Rows are points. Each copy is the shape, with its points in the same order, turned, moved and blurred by noise. Say if it was mirrored as well.

Shape, 8 rows:
[[ 36   2]
 [-13  51]
 [-34   3]
 [-25 -29]
 [-15  -2]
 [ 50  12]
 [-22  -9]
 [ -4  30]]
Copy 1, 8 rows:
[[-16  43]
 [-35 -21]
 [ 15 -19]
 [ 38   4]
 [ 10   0]
 [-29  50]
 [ 20  -5]
 [-22  -5]]
Copy 1 is: only turned
Copy 2:
[[ 22  -6]
 [  2  60]
 [-39  28]
 [-50  -5]
 [-28  16]
 [ 38  -3]
 [-33  11]
 [ -1  34]]
Copy 2 is: only turned
Copy 3, 8 rows:
[[  6 -31]
 [-56   1]
 [-16  35]
 [ 17  37]
 [ -7  19]
 [  0 -47]
 [ -3  29]
 [-34   1]]
Copy 3 is: mirrored
Copy 4:
[[ 41 -38]
 [ 22  37]
 [-16   1]
 [-29 -29]
 [ -1  -8]
 [ 59 -34]
 [-19  -7]
 [ 21  11]]
Copy 4 is: only turned

Shape (10 x 4):
[[ 19 -20  -2  -3]
 [ -4  56 -13   1]
 [  2 -15 -16   5]
 [-17  12  -8  25]
 [ 20  27  -3  -1]
 [ 16 -22  -5  -1]
 [  1 -29 -21  47]
 [ -8  -9   8   2]
 [-15  -8  47   5]
 [ 16 -21 -21   7]]
Copy 1, 10 rows:
[[  3  18  -6  -3]
 [ 31 -56   0  17]
 [ -6  -2 -12 -10]
 [-10 -31 -23  15]
 [ 32 -16  -4  14]
 [  0  15  -8  -5]
 [-22   2 -54  -5]
 [-11  -2   0  10]
 [-22   6  12  46]
 [  2   9 -19 -17]]
Copy 1 is: mirrored
Copy 2, 10 rows:
[[ 16  -9  10 -11]
 [-60   5 -13  -4]
 [ 14   4 -10  -7]
 [-14  16 -19  18]
 [-28  -1   8  -9]
 [ 20  -8   5 -10]
 [ 31  40  -7  11]
 [  4 -13  -6  13]
 [ -1 -29  12  45]
 [ 17   7  -2 -17]]
Copy 2 is: only turned
Copy 3 (10 x 4):
[[ 10 -14  11   8]
 [ 34  52 -26  -6]
 [  7  -4  10 -12]
 [ -7  32   3 -14]
 [ 32  24 -10  14]
 [  8 -14  10   4]
 [-10   8  49 -15]
 [-10   1  -5   5]
 [-36  10 -16  27]
 [ 17 -11  21  -7]]
Copy 3 is: mirrored

Shape, 14 rows:
[[ 21   8   4  15   4  17  10   5]
 [-25  27 -13  21 -14  -5   5  -8]
 [ 19 -12  -9  24  19  -8  12  -3]
 [ 13 -17  12  20 -14   7   5   6]
 [ 16 -12  -9  14  -6  37  -6   7]
 [-17  28  -9  -9  -2  -2  -7  -5]
 [-18  14 -15 -33   3 -11  -7  -6]
 [ 16  -5   2   0 -14  -7  16  -1]
 [ 21   2   7  10  40 -12 -11  -5]
 [  8 -18   1 -27 -11  16   6 -28]
 [ -1  -8  -1  21 -14 -12   5   0]
 [-23  -8 -15 -16   4  -3  12  10]
 [  3   5 -16   4 -13  -7   1   9]
 [-16 -23  60   3  -9  12  11   9]]
Copy 1, 14 rows:
[[  4 -10  -2  -9  16  15   4 -10]
 [-20 -13  17  31 -13   5  11 -33]
 [ -4 -25  13  -9  14  -7  14  12]
 [-10  -6  -1 -15  15  -8 -14 -14]
 [-11 -17 -30  -6  13  12  -8  -6]
 [ -2   4   4  32 -25  14   7 -14]
 [ 10   4   0  34 -38  -1   1   1]
 [ 12 -10   9   4   7 -12 -13 -11]
 [  0   0  17 -12  -2  14  18  29]
 [ 17 -24  -8  -1 -26  -1 -35  -1]
 [-16  -8  13   6   6 -17  -5 -15]
 [  5  -6 -12  15 -27 -23  13  -9]
 [ -3  -3  -1  24   5  -8  -1 -11]
 [ -5  22   1 -47 -19 -12 -17 -35]]
Copy 1 is: mirrored
Copy 2, 14 rows:
[[  2   0   0  21  16 -20  19   0]
 [ 10   4 -32  20 -15   9  -2 -13]
 [ 11 -18   2   9  24  -6  33 -23]
 [-18 -12   3  16   7 -25  19 -16]
 [ -3 -24  13  35   1 -23  11  11]
 [  9   8 -10   0  -7   9 -18   2]
 [  9  -3  -3 -19  -4  23 -18  10]
 [ -5 -13 -12  -7  12 -21  10  -9]
 [ 15   5  28   5  26   4  21 -22]
 [ -2 -20  11 -26 -18 -24  14  14]
 [ -9 -17 -14  11   2  -9   7 -28]
 [-10 -23 -11  -6   1  23   6   7]
 [ -2 -14 -14   9   9  -4  -5  -7]
 [-59  12  17  -1 -13 -11  30 -13]]
Copy 2 is: only turned
Copy 3, 14 rows:
[[-12  -1  15  -6  13  -4   9  10]
 [-15  20  -9  -1   2 -32 -19 -26]
 [ -3 -18 -18   5  21   2   3   6]
 [-20   2  -3  20   2 -10  22  14]
 [-12 -10   9  -7 -19 -12  10  23]
 [-10  26   5  -6 -10   3 -20 -25]
 [  6  36  -8 -11 -16  21 -17 -20]
 [ -6  23  -8   9  10  -2   9  15]
 [ -5 -23  -2  15  15  27  -4 -11]
 [ 31  18   1   7 -19   4  23   5]
 [-17  12 -15  18   4 -19  -3   4]
 [ -5  27 -27 -18 -11   4   5  -8]
 [-14  18 -10  -4   1  -3 -17  11]
 [-34  21   6  34 -15  -3  56  -9]]
Copy 3 is: mirrored
Copy 4, 14 rows:
[[ 11  -8   2  -6   3  11  25  13]
 [-23  18 -14  14   9  -2  19 -20]
 [ 12 -21   4   9   0 -24  23  10]
 [ 24  -3 -12  -6 -18  -4  11   4]
 [ 26 -15 -18 -16  15  11   9   2]
 [-36   5  -4   0  12   8  -3  -4]
 [-43  -8   2 -13   8  -8 -18  -6]
 [ -5 -12  -1 -11 -23  -6  16  -2]
 [ -1 -24  20  21   6 -11   1  32]
 [  2 -25  13 -27 -10   5 -16 -25]
 [  1   1 -15   6 -16 -16  12  -4]
 [-20   4  -2 -24   8 -26  -4  -3]
 [-17  -8 -22  -6  -4  -7  13   1]
 [ 28  37  15 -20 -32  -1 -15  12]]
Copy 4 is: mirrored

Shape (13 x 9):
[[ 17 -16 -11   7 -46  22  23 -11  -8]
 [-33  15 -14   6  21  -3 -13  -5 -16]
 [  3 -14  29  38 -33   9  -4  25  16]
 [-35  18 -12  34  12 -23  52  37   3]
 [ -6  19 -39  41   1   5  -8   5   0]
 [  0 -23 -26  -4 -11  10  19  14  20]
 [  8 -10 -12  23  -4   9   8 -30   8]
 [-17  -9   5 -27   9 -19   2  -8  -7]
 [ 10  39  21  11   4   2  -8   1 -11]
 [-38 -10  15  24  19 -23  17   1 -34]
 [ 18   2  21  11 -19 -24 -17  33   6]
 [  5  17  26  -1 -27 -22  28 -13 -12]
 [ 24   9  -9  -6  19 -12  53   8  -3]]
Copy 1:
[[ 24  22  12  19  29 -35  20 -18  -3]
 [-24  13 -30 -22  19  18  -1  -1  -5]
 [-15   4  57  12  30  -4  -6  -9   5]
 [  8 -23  17 -51  11  11 -15  -5 -49]
 [-32   0  -4 -24  42 -11  24   6 -21]
 [ 10  -1  10  10   5   4  37 -11 -20]
 [-14   3  -3  -4  22 -22  26 -33   6]
 [ -1   3 -29   9 -10  17  -9 -15   3]
 [-13  -9  -4 -15  23 -12 -14  15  32]
 [-19  23  -7 -31  -4   7 -36 -26 -18]
 [-21 -16  25  27  10  -6 -18  15   3]
 [ 20  -9  -4   4  19 -24 -33 -18  12]
 [ 24 -23  -5 -22 -22 -27   7  -1  -7]]
Copy 1 is: mirrored
Copy 2 (13 x 9):
[[ 27  -8   0 -60  12 -13  -2  -2   8]
 [ -5  -6  19  18  -6   5  25  30  -6]
 [-20   5 -22 -42 -33  20  -9 -16  10]
 [-34 -45 -29   3  -3   4   1  51  37]
 [ 15 -18   1   4 -23 -14  38  13  26]
 [  2 -22  -3  -9  27  -8   6 -16  24]
 [ 15  13   1 -17  -2 -33   5   2  10]
 [ -3   3  16   8  27  13  -6  18 -14]
 [ -3  22  27 -13 -22  16   7  27  22]
 [-27  -1 -26   3   6   4   9  50 -21]
 [  6  13 -10 -12 -20  47  -6  -2  14]
 [  9  14   4 -38   6   9 -33  39   7]
 [  0   7  -7 -10  36   1  -5  34  52]]
Copy 2 is: mirrored

Shape, 18 rows:
[[ 13 -11 -22 -33  -3  -6 -21  24 -32  -9   5 -21]
 [-24 -10  12 -22  -5  -4  -4   0 -23 -19 -10  25]
 [-10  18  -9   5  20 -26   1 -44 -15  20 -31 -12]
 [ 17   0 -16  10  16  31   0 -12  24 -43 -43   2]
 [ 19   8  -5 -14  24 -15   6 -15  25  -9 -12  19]
 [ 10 -19 -33   1   2  35 -27 -35  34   2 -15 -13]
 [ 25 -23   8  12 -29 -24 -19  15   5 -17  14   1]
 [ 33 -12  23 -11 -29  14  -4 -10   2  23   3   7]
 [ -7 -13 -16 -26  -8   3  -9   2  11 -13 -22 -13]
 [ -4 -33  -2  19  26  31   7   8  17   3 -18 -11]
 [ 60   8 -24  20 -30  13   2  44 -25  -9   0   3]
 [-17   8  -8  -3 -11 -45  22 -15  -7 -13  -6  18]
 [ 18  15  20  11   9  11  30   0   8   9   8  -4]
 [ 28 -21  -3  -2  21   9  -6  19  16 -18  11   7]
 [ 12  -1  -7 -10   2   2 -17   7   2   2  29  -2]
 [ 15 -12   6  -8   7  19  14  -3   4 -31  -9  -1]
 [  6 -24  -3   5  -4  -1  17  27 -21  19 -16  10]
 [-13  35  16   6  21  14   8   7  22   8 -25   2]]
Copy 1:
[[ 11  -2 -16 -14   8  -4 -31  33  -5   9  -6  39]
 [ -9 -18 -12  18  30  -1   0  13  -7  24  15  -3]
 [ 19 -10 -15 -45  -2   4  31  -1  -2  13   2 -32]
 [-32 -28  -9  -5   1 -13  -1   2 -42 -49  -9 -20]
 [-11 -31   2  -7  -1 -20  25 -14  -9  -2 -21   4]
 [-32 -32 -20 -21 -34  29 -11   8  -6 -31 -23 -13]
 [ -4 -11  -2  10 -13 -23 -49 -23   3  14   3  10]
 [  8 -26  21   4  -2  30 -20 -25  15  -6   5  11]
 [-11  -9 -19   3 -11  10  -4  11 -29   2  -6  11]
 [ -3 -12   4  23 -24  -3  -3  31  -2 -34 -15 -28]
 [ -9  16  42 -23  10 -27 -56   1  -6 -27   7  27]
 [-13  -2  -9 -11   5 -26  23 -14  -4  37  26  -4]
 [ 11   3  13   6   4 -11  16 -20  19 -29  -2  -2]
 [-10 -26   4  16  -5 -28 -17   6   3 -21 -23  13]
 [-10  -7  -8  -2   1  -3 -18  -1  25  -1 -22  20]
 [ -6 -23 -10  13   8 -12  -3   3 -12 -31   6   6]
 [ 11   1  33   8  -5  -6 -12  25   0   7  11  -3]
 [ -2  14   5   8  17   3  29 -12 -12 -16 -30 -27]]
Copy 1 is: mirrored
Copy 2 (18 x 12):
[[-10   5  31  20   5 -30 -35 -12 -21   3   8  -8]
 [  3   9   0 -14 -17 -27   0 -31  -7 -18 -12  20]
 [-28  13  -2 -23  -3  35   8 -21  23   7   4 -14]
 [ -1  19 -27 -29  20 -19  13  18 -13 -47  20 -32]
 [ 14 -23 -22 -22   1   0  -3  -9   8 -14  17 -24]
 [-37   2 -31   0  -8   6   4  14 -36 -33  44 -24]
 [ 31   4  30  13 -26  -5 -18  -5  -6 -36  38  -1]
 [ 28  10  -9  15 -43   4   5  -5 -31   6  25 -13]
 [-18  12 -14  -1 -13 -29 -20  -8  -4 -19  20 -11]
 [-21  -2  -1   2 -16 -30  40  26  -4 -25  19 -22]
 [ 49  29  21  46  32 -14  -2   8 -21  -8  30 -15]
 [ 10   5   2 -16  -4   0   0 -46  33 -12  23  12]
 [ 26   0   0 -15  -9  -7  28  15   2  17  30  -8]
 [ 17 -25   9   1  -1 -27   3  14 -17 -26  23 -18]
 [  5 -20  11   8  -7  -7 -12   5 -21  -2  27   9]
 [ 13   6   0 -24  -4 -34  10   0 -20 -18  22 -19]
 [ 10  10  13  32 -11 -26  26 -14   9  -4   3 -11]
 [  5   5 -31 -22  -6  -6  14  33  22   4   3   4]]
Copy 2 is: only turned

Shape (17 x 12):
[[ 15 -23 -28 -12  11 -34  12   4  23  26  17  -2]
 [-15  -9  -3   2  -1   8 -29 -28 -20   2  12   8]
 [ 19   5 -19  -7  13   5 -20   8  23  37  18 -17]
 [ 17  11 -10   2  19 -24 -29 -11   5  24 -26   8]
 [ 12  16 -22  20 -19 -26   9 -24   9  21   7  13]
 [-24  25   9  20  19 -26  13  -2 -24  -9   0  21]
 [-20  -9 -30  17 -28 -26 -33 -25  14  34  19  29]
 [  1   4  -6   8 -32 -35  11   7  -5 -13  18  -4]
 [ -6  17   3 -14   5 -14  -3 -25   4  -1   5  17]
 [ -7  17   9   8 -10  21  -8   4   4   3 -31  -6]
 [ 16  11 -29  -6  18   7   5  21  -4   6  -5 -20]
 [ 22  -9  19  -6   3  19 -24  14   0  14 -10  -6]
 [  3  15 -13   9   3  -8   4  15   4   0 -27  16]
 [ 14 -19 -31  12  -1  -2   3  18   6   8  21  16]
 [ 15  10   9 -24  -5   7   8  -2 -24   4  12 -13]
 [-11  27  -2 -25  16  13 -24   5 -15  26 -22  25]
 [-14 -18 -14  -9  -3  -7   4  14 -21  39   0  14]]
Copy 1 (17 x 12):
[[ 27 -31   7   9  31  -6  -1  -7   7  42 -18  -6]
 [  3   9  10  -7   7  -3 -22 -10  20  -8  36 -21]
 [ 20 -45  21  10 -11 -10   3   7   8  21   8   2]
 [ -4 -40 -14   0   7  12   0   3 -15   9  18 -29]
 [ 22   3   0   6   2   8 -21   0 -26  44  11 -22]
 [ 17  17 -32   5  27 -16 -30  23 -18 -11  13 -16]
 [ 37  -5  34   7  17  14 -27 -14  -6  26  32 -53]
 [  7  14   9  18  10 -16 -45  -6 -16  18 -22 -15]
 [  3   5   2   3  24  12 -16   7 -11   5  21   2]
 [  6   4 -10  19 -27   9   2  -4 -11 -25   5 -11]
 [ -2 -17 -10  24 -10 -21  10  19  13  14 -11  -4]
 [ -2 -24   8 -11 -19 -14   8 -13  -1 -20  -1  -4]
 [  8  -1 -15  13   2   2   6  15 -18  -1 -11 -26]
 [ 25  -2  18  -5   5 -21   1  10  11  25 -19 -27]
 [-12   7   2   8   0 -29  -8  -9  -2   5   9  20]
 [ -5 -11   1  17  12  -8  26  12 -15 -23  39 -16]
 [ 25  -4   1  17  22 -33  14 -22   1   5  12 -26]]
Copy 1 is: mirrored
Copy 2:
[[  1   8  -7  10  23   7  60  -1  13  -7  13 -15]
 [  3  26   2 -15   2  17  -9 -27   9  13 -24  -3]
 [-14  14 -12 -42   9  -6  41  -6   6  -5  18 -22]
 [-25 -18 -17 -14   5  25  16 -24   4  16  20  -7]
 [-10   2   0   0  21  28  32  -5 -36  -4  -7   3]
 [-23  -1 -22  26  -8  -2   0 -12  -8  -3 -26  32]
 [  3  18  17 -18  13  48  50 -43 -12   3 -19  13]
 [ 28  10 -16  14  15   0  18  -8 -30 -17   0  19]
 [-14  21  -8   8 -11  16  13  -5 -11  21  -1   7]
 [  3 -20   3 -27 -26   1 -10   3 -10  -3   3   1]
 [  0 -14 -34 -24   7 -16  20  14   6  -2  -1 -15]
 [  1   1   5 -34   4 -10  -8  -4  18  -1  27  -2]
 [ -6 -28 -16  -7  -4  14  15   9  -1  -1   1  17]
 [  8   8  -7 -16  31  10  35  11  14 -17  -9  12]
 [  6  16  -8  -6   9 -28  -5   7 -11  16   1  -7]
 [-20 -11  -6 -30 -18  -7  11  -9  14  43  -7  15]
 [  5 -12  17  -5  16 -15  33 -15  17  13 -19   8]]
Copy 2 is: only turned
Copy 3 (17 x 12):
[[ -3  21  21  14  -3   7  30 -25  30   9 -14  23]
 [ 17  -9  12   7  14  24 -20   3  -9  19  21 -12]
 [-19  20  27  12  11  30  12  -9  -5 -21  -2  22]
 [-13  35  13  -2  21  -5 -10 -33  -1  -4  11  -5]
 [ 15   5  26 -24  10  11   9 -28  21  -7 -19 -20]
 [ 30   7 -27   0 -21   7  -2 -32  -6   0   0 -39]
 [ 18  19  41 -23   8  46 -22 -27  25  20   8  -4]
 [  8 -27   1 -10 -13  11  -1 -37   7   7 -36  -2]
 [ 22   3 -13  -7  19  11   8 -26   3  -4   9  -2]
 [-10   1 -16 -23  -3   1 -20  11 -10 -22   5   2]
 [-18   6  18  11 -19  -3  24  -6 -24 -15  -3   7]
 [-32  -4  -5  17   9   8 -12   4   2 -21  13   8]
 [ -8   4  -5 -16 -21 -10  -1 -24   2 -17  10  -5]
 [ -1  -8  31  12 -28  14  15 -19  26  -8   6   5]
 [-10 -24 -15   7  15  17  20  -1 -15   0  -9  -5]
 [-17  23 -20 -13   3  21   0 -16 -25  -4  41  -5]
 [-25  17  -4  -3 -21  26  11  -3  15  24   9 -11]]
Copy 3 is: mirrored

Shape, 15 rows:
[[  5   3  11  10  -8   9   4   9  -8  -5   9  31]
 [ 25  -7  -4   9 -37  -4  -5   8   1  -3  -9  -3]
 [-14   7  -6   4   2   2   9  -9   4  14  -6  -3]
 [-12 -22  -6  -4   3   4   3   6  -9   1  -6   9]
 [ 50  10 -11 -11 -13 -25  -6   6  -5  38  -7   0]
 [ 12  10   0   6   5   2   8   7   3  -5  32  -3]
 [ -3  -6  -5   2   7 -26  10   7  -9   1  -6  12]
 [-13  12  -3  12   5   7 -11   9  -4  -3  -6   3]
 [ -7   4  36 -34   5  -1  -2   7  -2   2  -5   6]
 [-13   0   3  -5   4  -5  -6 -33  14  -2  17   5]
 [-12   6   0  15  -1   7   8   1  -3   1  13  11]
 [ 18   3  18  11   4   6  -3  -8   8   5  -4  -7]
 [-10  10  -3   9  -7  10  11 -10 -12  -8 -10   5]
 [ 23  14  -8   2  11   7   1   1   5  -5   9   1]
 [-10   7  -5   5   6   9   9   1  25  -6 -10   0]]
Copy 1:
[[ 16   2  14 -12   3  -5  13   7  12  11   6 -18]
 [ -7  22 -10 -13  -9 -16  -3  10  22  25 -20   5]
 [-15  -1  -2  12 -14   7   2  13   5 -15  -7  -5]
 [ -6  20  -3  16  12   0   3   4   5  -3  11  -6]
 [-16  22  11 -10  -1 -25 -11 -12  17  -1 -60 -16]
 [ 12 -11  15  -6 -12   3  -3 -22   7   3  -4   5]
 [ -1  16   1   2  11  13 -18   3   9  -9  -6 -15]
 [  0 -12  -9  -1  -2 -11  -4  10  13 -15   6  -4]
 [-13  -2   7 -17  17 -10   9   4 -35  -5  -1  -7]
 [-38  -2   9  -8 -17  13   9 -12   4  -9  19  -7]
 [  5  -2  10   3 -13   3   5   2  11  -5   9  -6]
 [-22 -14  14  -5   0 -12  -4   4   9  10  -8   2]
 [ -6  -5  -4   4   0   9  18  20  15  -7   1   1]
 [ -6 -20   3   0   0  -4   0 -19  20   5 -14  -7]
 [-15 -15 -14  14 -12   4  -3   4   1   4   4 -14]]
Copy 1 is: mirrored
Copy 2, 15 rows:
[[ 26 -12  -2  -3  -2 -18   9  15  -6   1  18   5]
 [  4 -20   7  12 -10  -3  -1 -11  24  -6   9  27]
 [ -5   4 -11 -20  16  -8   0   1   3   1  -4   8]
 [ -6   2  -2   4  11   3  13  20   9   1   7  -4]
 [-11 -40  10   6  -4 -26  10 -41  16 -12 -15  -4]
 [ 19  11  21 -16 -12 -17  -9   0   3   3   3  -8]
 [ -8  -6  -4   8  -2  -6   1  15  -2 -12 -14  -6]
 [ 15  11  -2  -3  13   4   4   1 -10   8  -1   8]
 [ -8 -26 -15  -8  -3   6 -10   8 -10  20  20 -20]
 [-17  24 -17 -19 -10 -19  -3  -2  -4  16  11   4]
 [ 17   8   2 -18   4 -13   3  14  -1   2   1  10]
 [ -5  -8  13 -15   3 -10 -11 -12  -9  -4  19  14]
 [ 12   6 -15  -4  17 -11 -13   8   3  -4  10  15]
 [ 12   9  11  -7  -4 -12  -6 -19  -1 -12  13  -8]
 [  5  12 -10 -23   4  16  -4  -2   3 -10   8  10]]
Copy 2 is: mirrored
Copy 3:
[[-17   4 -17   1 -11  -5  11  25  -7   7  10 -23]
 [-27   6   4 -11   7   8 -19  16 -24 -12  12  -9]
 [  0   9   1  17 -21  -4 -11   9   6  -9  -1   4]
 [ -2  -5  -8  19  -8   8  -5  11 -14  21   4   9]
 [-44  -4 -24  -2  10  -7   1   8 -13 -44 -12  16]
 [-24   5   3   9 -32 -15   4  -7  -4   2  19 -15]
 [  0  -1  -2   1 -16  11  14   4  -9   0  -5  11]
 [ 10  -3  -9   8 -25  -9 -12   3 -12   0   2 -13]
 [  0  10  -7   8  20 -12  11  -8  11  20 -15 -14]
 [  7   2  -1   9  -7   2   1  -6  30  -9  31  -4]
 [ -7   7  -1   9 -30  -8   0  12   0   9  12  -8]
 [-15 -11  12   1  -6 -15 -13   8   7  -7   3 -12]
 [  2  11   4  17 -23  13 -12  18   0   0  -2 -16]
 [-18 -10   1  15 -18  -9   4  -7 -10 -14   8 -15]
 [ 10  -1  23  20 -14 -10  -3   6  -8  -8  11  -7]]
Copy 3 is: only turned
Copy 4:
[[  3  -3   6   1 -10  -3  -2  33 -10  11  11  -8]
 [  4  17  -8  15  17  18   4   4  -4  -1  27   8]
 [ -4  -8   2  -8 -11  -8  -4 -14  -4  -8  -2   4]
 [-17 -14  -9   3  -6   2  -8  -3  -8   8   6 -19]
 [  3  40  -7 -22   5  22 -20   0  30 -15  27   3]
 [ 11   2 -10 -17   1  11   2  20  -2  13 -18   6]
 [ -1 -12 -19   4 -10  -4 -20   5  14   1   7 -10]
 [  0 -14  14   5  -9   6 -15   1  -7  13  -2   6]
 [  0  -8  21   0  -6  -2  16   3  29   9  -3 -33]
 [ -1 -21   5 -10  13  -5   0   8  -4 -25 -22  -9]
 [  2 -15  -1  -8 -11  -4  -2  13 -13   6  -2   6]
 [-16   9  12   0   5   2   7  11  11  -3  -8  12]
 [  2  -7   5   3   3 -20  -6  -2 -14   7   2   2]
 [  2  18   2  -6   3   8 -12  12  -2   7 -18   5]
 [ -1  -2   3  14 -17   2   1  -7 -12  -4 -20   3]]
Copy 4 is: mirrored
